Each row of a before or after table is a point. One or more steps were done to the points. Then noise was added and the rows were shuffled. The steps act on how far a point lies along the listed directions, d1 being the first. Name the steps. A step turns or swaps two directions, mirrors them in a line or flattens them onto one, adds a multiple of one to another, or multiplies one. Angles are multiples of 10 degrees, from the lower direction toward the higher: turns from -170 to 170, lines from 10 to 170 but not 90. Use the fewest steps. Two steps may share a direction if one is a turn and the other turns, adds or multiplies; they go together, in the order done. Otherwise the lowest direction goes first.
In the rows, 100 means zero.

Directions:
(1): 130 66
(2): 66 70
Before (9 x 2):
80 100
108 159
86 57
112 86
128 84
123 101
61 169
41 74
94 85
After (9 x 2):
111 120
130 66
116 103
22 103
90 83
128 116
90 36
52 137
110 87
Steps: turn d1 and d2 by -60 degrees

Directions:
(1): 147 121 84 56 64 104
(2): 66 129 90 89 83 40
(3): 85 133 97 59 154 117
(4): 115 92 30 119 123 89
Before, 14 rows:
119 119 81 49 94 86
153 123 16 71 101 96
117 84 69 118 125 120
69 147 117 54 100 87
77 143 89 54 144 93
103 96 86 115 106 91
141 111 43 80 106 116
50 151 104 51 145 69
137 146 55 50 90 94
121 113 36 74 129 98
95 86 102 111 128 123
148 101 43 65 128 108
118 147 63 46 114 111
136 109 21 105 116 113
After (14 x 6):
70 85 115 134 95 77
66 126 45 103 137 71
64 142 86 63 136 73
81 102 121 102 77 80
72 155 100 34 146 91
49 94 81 123 144 73
83 113 35 120 154 84
48 88 85 162 131 83
62 81 68 131 138 51
60 84 49 154 161 81
66 89 64 142 125 75
95 97 55 91 139 86
93 95 115 113 111 102
99 144 71 52 122 106
Steps: turn d1 and d4 by 90 degrees; mirror d2 and d3 in the line at 60 degrees

Directions:
(1): 102 104 59 146 155 142 111 127 69 131 102
(2): 83 104 130 124 68 118 72 76 111 179 121
Before, 14 rows:
80 100 152 99 38 89 61 57 126 158 127
105 101 117 120 71 116 79 73 114 166 118
82 105 132 116 72 119 80 67 112 150 107
107 96 107 77 75 96 104 87 112 80 104
104 86 82 109 134 100 123 120 94 83 86
118 96 82 87 119 105 107 114 83 87 96
114 100 101 75 102 81 107 96 93 60 86
99 102 88 66 101 75 112 106 114 40 86
100 92 115 83 72 70 96 95 108 83 94
89 94 98 75 96 82 95 86 96 84 96
89 101 106 104 98 106 105 126 94 126 93
99 97 112 84 85 87 99 88 109 89 100
106 90 80 97 105 93 107 110 91 90 82
100 95 86 131 110 118 107 116 94 124 100
After (14 x 11):
105 84 96 88 115 81 121 112 106 64 83
86 107 102 141 111 142 92 88 92 154 105
93 93 122 97 65 82 87 88 109 116 101
107 100 121 73 77 77 94 80 104 81 91
118 96 93 72 103 93 103 106 92 76 95
90 102 117 62 65 69 94 84 129 69 96
92 101 98 102 107 106 110 132 90 114 90
86 95 106 80 87 87 88 79 98 102 101
105 89 90 88 92 84 103 103 98 85 82
111 102 83 141 114 137 95 96 92 162 113
80 104 113 146 89 131 69 80 97 195 131
106 94 77 120 120 109 117 123 91 93 93
102 97 114 88 68 105 97 81 113 107 111
95 100 116 94 82 96 93 84 108 111 105
Steps: turn d1 and d2 by -50 degrees
